Every row gives one point. A path goes straight from each point to the next, and from the last back to the first. The post is the endless flat space through its rows: a point in 2 columns, a line in 3, a plane in 4, and so on, so that a path can go around it. Count how often the path circles the post. Going back the other way cancels.

Post (2 x 3):
[[-45  -1  -1]
 [ 27 -12 -21]]
Path:
[[-23  -2 -23]
 [ -3 -13 -35]
 [  0  -5 -32]
 [-12 -50 -31]
 [  7 -60   8]
 [ -7  -1  29]
 [ 47  -4 -16]
 [-14  32 -21]]
Times around: 1

Post, 10 rows:
[[ 19  -8 -11  39  15  -4   9  37   2 -15   1]
 [ -7   5 -28 -16  -1 -11   1  12   0   2 -14]
 [ 25  12  -2 -15  15  -8 -12   5  13   6 -20]
 [ -2  26  -7  -1   9 -23 -18 -12  -3   5  -5]
 [ 15  14  -1 -13 -20  45  26   6  -2   0  -5]
 [ 15 -10  -5 -26   2  -1  -3  22 -18 -19   8]
 [ -6 -19  -8  10  -2  17  18  -4   3  -4 -16]
 [ -9  -4  -2   8 -14  -5 -14  16  19  -4  -9]
 [-13   1   6 -20   4   0   1  27 -14  11  -5]
 [  2   8  -3 -34  17  19  27  37   3 -20  57]]
Path, 28 rows:
[[  5  -3 -19  -7 -12  17  16  21   9 -18  33]
 [ 33  -7 -18 -28   4 -12  13  19  -2  -7   5]
 [ 21 -15  25  -4   2  22  14  11 -10 -26  17]
 [ 23   2  -9 -28  13  20  24   1 -15 -29 -21]
 [ -6  -2 -17  -5   2  11  -3  18 -17 -15 -18]
 [  5  -8 -22 -26   5   3 -29  17  20  -9  16]
 [-29  -4   1  -5 -13  -9 -11   8  -2  24   5]
 [ 13  -3 -14 -10  -4  -9   3  38 -14  -3  -2]
 [  2  30  -7 -21   6 -23  16   8 -22 -11   0]
 [ 11  14  13   9  -9   3  -1  21   4 -28  -5]
 [-16 -18  14  -9   9  20  -7 -14 -10 -20  -7]
 [ 15   3 -27   1  -8  33   7  37   6 -17  15]
 [  5  -8 -14  -8  -5  22   4  18  -8   8  -1]
 [ -7  -1 -21 -23   4 -12 -35  22  -6  -6  13]
 [-43   4  32  12  15   2   0  35 -15  27  -8]
 [ 20  53  -8   9   1  10  19   4  -4 -26   5]
 [ -8 -21  -5   3 -11   3  23   8 -30  -2 -25]
 [ 34   3 -10 -13  14  -7   5  28   5  -6  -5]
 [-27   3  -7 -14  12  -4  44  -9 -16  -4  -5]
 [ -2   8 -10  18   9   4   9  18  31 -22  -3]
 [  3   6  -7  46 -20  17 -26  19  39  -1 -29]
 [ 26  16 -60 -35   0  14   4  13  13   4  -8]
 [-11   5   2  12 -33  11  -6  13   3  12   6]
 [ 12 -14 -10 -20  -1  -7   2   7  15  -4  -3]
 [ 29  16  23 -59   3 -16   1  17 -29   0   0]
 [ -2 -27   3  -2   8   2  25  23   2  -4  19]
 [ 18  -7 -16  30 -19  31  17  14  25  12 -16]
 [ 20  17   3  -1  26  18  14   4 -10  10  -1]]
Times around: 2
